Rows are points. The last column is the point's height on a tilted bowl or saddle (a function of degree 2), plus a little noise. Along how many of its main directions does it bend up, bend down or stay straight?
In the rows, 128 means zero.

Points, 15 rows:
[[ 70 129 109  77]
 [117 157 133 135]
 [ 72 114 111  85]
 [152 178 128 136]
 [126  91 112 141]
 [ 67 111 149 149]
 [ 90 134 142 143]
 [ 94 139 129 129]
 [128 115 122 155]
 [104 127 138 149]
 [149 115 125 162]
 [142  45 128  79]
 [133 128 127 158]
 [119 163 156 138]
 [126 172 138 125]]
Directions: 1 up, 2 down, 0 straight

Points (26 x 5):
[[118 157 123 132 137]
 [ 69 135  74 155  45]
 [151 150 178 110 124]
 [103 106 138 153 145]
 [ 95  99 136 126 151]
 [138 121  88  93 158]
 [118 150  70 134  93]
 [105 139 144 150 144]
 [144 134 146 115 131]
 [140  96 137 103 139]
 [120 129  96 123 119]
 [ 96 133 151 127 155]
 [173 116 125 103 139]
 [111  96 112 153 129]
 [ 73 102  83 131  94]
 [144  70 141 114 141]
 [116 159 182  95 177]
 [165 137 153 129 120]
 [137 138 109 111 140]
 [153 169 185 137 138]
 [145  95 112 147 134]
 [141  91 150 125 128]
 [201 110 149 114 103]
 [124  83 125 115 146]
 [107 138 168 138 155]
 [111  78 132  93 176]]
Directions: 3 up, 1 down, 0 straight

Points, 24 rows:
[[148 177 174  77 172]
 [125 151 139  89 147]
 [ 53 118 105 145 178]
 [124 122 133 152 139]
 [126 112 148  99 144]
 [121 108 104 123 144]
 [146  55 144 117 171]
 [113 143  75 163 146]
 [132 128 127 144 137]
 [115 138 116 141 139]
 [143 159 140 126 146]
 [106 124  52 141 166]
 [ 89 157 106 134 154]
 [146 141 131 130 140]
 [ 86 151 100 110 160]
 [135 145 148 136 143]
 [ 66 140 145 149 166]
 [106 117 121 141 143]
 [ 85 160 146 142 158]
 [158 141 120 139 141]
 [111 144 115 152 140]
 [127 121 100 146 140]
 [ 59 107 124  78 176]
 [144 189 137 145 156]]
Directions: 3 up, 0 down, 1 straight

Points:
[[150 108 141  99  96 159 118]
 [ 79 113 106 134 119 147 116]
 [ 97 155 109 100 122 123 108]
 [106  91 147 121 144 133 118]
 [130 127 164 116 137 166 123]
 [139  71 126 139 100  94  85]
 [145 173 127 117 127 138 122]
 [133 140 120 135 158 115 128]
 [ 94 132  94 196 133 150 142]
 [156 154 149 131 119 116 117]
 [150 155 132 118  83 110  97]
 [117 136 111  75 142 123 118]
 [147 130 159 131 152 123 125]
 [108 106 133 123 147 133 124]
 [117  73 164 161 139 104 112]
 [127 115 129 124 114 161 125]
 [106 137 139 119 144 159 125]
 [110 126 156 148 121 105 135]
 [ 80 132 131 187 115 135 185]
 [108 141 158 100 129 138 112]
 [160  80 107 126 129 124 116]
 [146 164 106 166 166 140 104]
 [ 92 138 120 105 131 144 109]
 [154  60  80 115 165 184 101]
 [112 177 131  83 104 100 101]
 [146 120  99 144 126 130 117]
 [111 140 122  99 112 153 107]
 [121 186 172 103 137 178  84]
 [111 128  96 124 162 133 112]
 [167  64 149 117 121 142 117]
 [137 133 125 125 125 156 128]
 [138 146 119 127 106  89 112]
 [143  87 144  56 134  74  89]
 [145 108 145 192 117  91  98]
 [129 140 155 112 134 150 125]
 [ 87 104 179  72  89 139  33]
 [146 102 147 119 134 121 122]
 [146  89 131 139 104 119 111]
 [ 70 112 140  94 147 194  64]
 [140 114 155 171 127 168 139]
 [ 58 151 167 131 158  69 143]
 [153  78 143 129 154  75  75]
 [163 121 108 154 145 166 116]
 [125 139 192 130 155  89 103]
 [117  70 105 172 139 121 107]
 [ 95  95 119 123 143 108 109]]
Directions: 1 up, 4 down, 1 straight

Points:
[[ 46 109  90 169  95 114  97 149 163]
 [127 134  93 150 103  92 132 129 137]
 [ 92 148 131 137 121 142  93 130 135]
 [104  91 106 181 108  88  71 130 141]
 [117  84 137 144 132 130 145 116 142]
 [109 148 147 120 134  99 160 192 174]
 [138 133  94  70 122 149 123 158 134]
 [ 90 101 130 149 152 129 170 164 164]
 [ 79  75 120 119  70 126 132 102 158]
 [120  73 123 117 180  69 143 145 182]
 [104 156  98 134 101 162 156 106 141]
 [197 150  79  89 131 173 138 133 153]
 [105 112  78 114 134 148 111  91 135]
 [ 96  98  89 121 119 126 141 161 144]
 [100 123 231 138 136  91  88 163 212]
 [146 131 126 117 115 118 123  73 142]
 [125 143 127 125  82 129 117 146 138]
 [ 90 156  76 157 125 163 102  76 154]
 [179 171 143 120 113 115  89 135 160]
 [128 112 141 115 113 114 162 149 146]
 [151 114  96 172 131 116 104 151 143]
 [109 160 120 126 128 155 119 137 132]
 [122 183 149 124  98 122 130 145 153]
 [119 108 127 180 121 101 190 146 181]
 [143 122  79 139 139 142 126  78 141]
 [152  88 156 133 137 113 139 124 152]
 [137 121 149 172 110 124 121 141 141]
 [ 75  70 104 138 144 125  84 138 153]
 [117 117 136  99 121 115 130 112 136]
 [101 153 124 127 135 114 117 174 149]
 [146 118 141 119 125 161 119 157 133]
 [100 159 123 119 105 126 165 149 146]
 [ 97 185  90 120 119 110  90 142 151]
 [125  86 118  82 156 138  70  97 152]
 [ 66 164 183 125  87  89 141 140 198]
 [ 80  96 144 123 194  94 116 113 172]
 [158 143 125 123 139 136  96 130 135]
 [150 120 155 193 129 123  91 131 140]
 [124 142 103 111  88 138  82 125 138]
 [ 94  98 142 175 139 177 157 109 148]
 [132 114 145 131 134 128 131 153 138]
 [139 131 145 113 102  94 117 136 148]
 [135 137 127 126 143 138 162 133 136]
 [135 111 124 106  84 106 119 138 138]
 [179 128 118 120 106 124  98 122 142]
 [144 123 113  86 114 127 123 105 129]
 [178  91 152 170 126  95 160 136 183]
 [137 142 131 101 142 120 116 136 136]
 [123 142 138 122 149 132 125 127 131]
 [132 106 122 196  91  90 112 137 150]
 [134 126 125 168 110 139  99 125 131]
 [ 92 135 114 109 152  71 123 115 156]
 [165 115 140  59 129 111 130 159 156]
 [ 97 110 160 133 101 126 116 131 145]
 [105 114 128 124 153 159 122 130 128]
 [144  61 103  86 142 127 133 142 148]
 [128 121 138  95  67 110 145 153 148]
 [113 127 146 106 124 110  90 126 144]
 [ 50 189 135 130 126 129 177  82 188]
 [148 127  92 165 115 129 183 150 168]
 [120 119 108 200 141 132 112  94 141]
 [110 109 118 152 142 109 137 102 142]
 [ 61 129 128  79  97 168 124 150 152]
 [157 140 170 135 138 138 154 112 146]
 [119 117 101 182  76 149 143 127 156]
 [ 83 105 144 149 108 159 107 159 145]
 [ 70 133 141  97 160 125  83 140 159]
 [139 160 138 149 158 170  55  90 139]
 [111 133 139 116 149 146 129 113 128]
 [115 111 147 165 122  86 158 147 165]
 [184 138  93 162 128 124 137 152 161]]
Directions: 6 up, 0 down, 2 straight

Points (64 x 9):
[[139 127 121 127 127 134 102 137 126]
 [120 116  82 127  98  95 160  93 190]
 [ 87 116 130 133 122 132 107 114 147]
 [126 128 123 118 139  67 153 123 146]
 [162 115 127 153 131 130  96  94 145]
 [138 156 187 109 115  98 116 155 145]
 [165 121 136 110  83 102 143 144 138]
 [107 136 111 131 159 138 198 113 127]
 [101 187 106 173 133 124 134 170 124]
 [165 127 117 102 150 121 108 105 131]
 [122  86 197 109  99 144  77  95 150]
 [ 98 124 100 148 126 119 159 161 130]
 [128 159 135 119 170 134 131  97 133]
 [129 151 105 164 140  81 153 106 166]
 [156  90 119  84  64 145 140 145 155]
 [143 179 112  92 162 110 116 105 148]
 [162 154  69 172 130 182 134 159 128]
 [194  90  96 201 126 145  77 140 174]
 [135 130 127 132 136 150 168 101 139]
 [116 136  96 111 134 105 182 114 145]
 [143 175 157 148 136  64 153 125 136]
 [154 112 134  87 193 101 112 155 176]
 [124  71 108 115 144 162 129 127 152]
 [118 116 147  74 110 176 112 146 128]
 [ 74 178 145  51 147 121 131 122 138]
 [ 85 169 142 136 161 156 178 133  97]
 [167 121 127 132 150 127 116 164 151]
 [173  86 181 162  76 137 129 129 185]
 [ 76 120  92 125 108 117 146 136 165]
 [124 135 156  95 144  97 108 109 130]
 [102 103 103 129  97 131 131 126 154]
 [145 147 117 129 105 171 129 143 113]
 [115 149  86 144 141 115  91  98 152]
 [131  90 116 161 109 134 130 127 158]
 [128 139 192 189 134 139 172 147  90]
 [121 134 175 109 103  81  94 128 153]
 [106  95 146 128 139 167 154 120 146]
 [155 119 164 152  74 124 114 143 145]
 [138  94 141 104 148 169 138 121 135]
 [111 125  72 109 135  94 213 166 149]
 [131 126 158 114 126  87 106 111 141]
 [152 109 112 180  95 116 124 193 154]
 [ 97 149 101 120 101 100 190 117 134]
 [113 129 155 136 131 117  98 107 142]
 [ 94 123 128 107 121 137  84 111 122]
 [145 146 131 141 139 103 121 118 143]
 [165 205  85 110  83 108 138  94 170]
 [126 122 149 170 144 108 142 154 124]
 [107 150 112 121 149 160 136 152 121]
 [110 145 180 148 132 142 160 143 100]
 [178 142 151 143 103 100 139 125 148]
 [122 117 125 131 143 143 138 137 125]
 [156 127 165 148 121 100 125 126 148]
 [102 155 130 108 103 158 146  79 145]
 [160 128 127 118 132 115 138 115 138]
 [132 130 157 112  92 111  81 155 150]
 [154 130 146 119 111 157 139 124 123]
 [129 120 131  87 154 155  61 101  73]
 [106 113 111 134 162 154 130  87 146]
 [134 122 131 115 165 161 118 100 119]
 [151 125 161 142 157 147 155 125 128]
 [154 157 137 172 146 125 106 155 148]
 [ 86  71  97 150  91 143 130 155 201]
 [165 104  66 133 128  98 170 122 210]]
Directions: 5 up, 1 down, 2 straight

Points:
[[144 132 101  92  86 129 165 164 104]
 [115  98 107 106 164 155 138 111 124]
 [127 112 120 151 138 113 149 151 120]
 [131 127 134 153 119 132 149 101 121]
 [122  98 138 127 129  98  65 102 115]
 [183 162 110  82  97 166  89 148  69]
 [137 148 144  84 156 145 148 168 108]
 [130 129 143 157  92 144 161 167 111]
 [142 150 106 154  97  99 133  93 100]
 [178 107 161 197 140  98 134 157  71]
 [156 112 125 133 104  98 142 108 114]
 [106 151 224 119 159 121 130 118 115]
 [151 141 183 118 179 147 123 116 101]
 [131 171 195 129 104 131  99 103 107]
 [141  91 199 104 136 130 110 152 111]
 [138  85 117 126 103  96  86 135 110]
 [ 58 150 123 112 122 179 137 136 126]
 [100 138 130 173 133  88 154  97  94]
 [111 112 138 163 130 115 130 134 127]
 [107  76 148 138 138 127 103 133 125]
 [143 138 120  93  89  76 120 158 113]
 [109 144 118 147 100 106 163  76  98]
 [149  93  88 114 127 109 153 120 105]
 [125 110 121  97 188 157 131 113 108]
 [130 144 134  82 126 131 132 131 129]
 [156 124  91 175  85  82 118 184  50]
 [134 145 144 111  53 122  93 118 102]
 [106 139 125 120 132 136 132 117 141]
 [155 121 130 183 157 163 102  92  92]
 [117  82 100 145 127 151 143 147 118]
 [ 95 146  81 125  98 150 129 166 124]
 [190 183 115 128 112 115 160  98  74]
 [112 143 182 114  59 154 145  91  86]
 [199 116 145 129 124 175 122 103  74]
 [133 113 152 135 121 165 130 169 118]
 [153 118  95 152 113 150 112 138 112]
 [ 98 105 136 174 138 110 125 126 117]
 [141 137 126 143 158 100 112 171 109]
 [107  96 118 142 120 132 166 112 119]
 [ 89 125 167 111 147 118  91 176 120]
 [150 124 162 175 146 102 129 106 104]
 [117 166  95 122 159 153 136 132 126]
 [163 152 143 130 213 130 143 107  67]
 [117 107 116 118  81 130  63 127 113]
 [122  86  90 107 204  94 174 137  53]
 [145 147  84 145 150 170 103 136 115]
 [166 149 123  94 109 146 121  96 108]
 [152 161 166 128 143  92 170 106 110]
 [145 113 148 131 128 157 114 147 123]
 [164 147 154 127 114 143 135 103 113]
 [119  71 111 122 140 112  87 166 101]
 [173 158 164 165 157 137 111 155  94]
 [112 149 146 164 154 191 127 145 113]
 [109 126 107 125 117 136 146 129 138]
 [ 96  81 116 145 119 111 127 136 122]
 [143 102 177 105 143 181 106  89  92]
 [138 127 165  92 123 105 115  96 125]
 [119 162 110 117 151 114 116 136 128]
 [137 172 119  98 164 146 131 115 112]
 [151 113 144 113 155 159 127 171 105]
 [145 115 114 162 156  90 120 146  96]
 [161 154 112 110 104 172 115 113 107]
 [109 164 144 130  99 125 129 101 123]
 [137  98 171 145 114 175  91 120 107]
 [151  82 120 108 113  98 115 126 113]
 [130  93 123 174 136 132 107 144 110]
 [131 110 120  91 157 122 149  95 113]
 [156 131 132  85 151 102 116 135 113]
 [ 96 106 113 177 137  93  88 129  97]
 [ 99 149 124 140 139 127 124 141 137]
 [ 92 187 144 115 131 197 165 193  82]
 [106 145 129 114  79 104 148 129 127]]
Directions: 0 up, 7 down, 1 straight
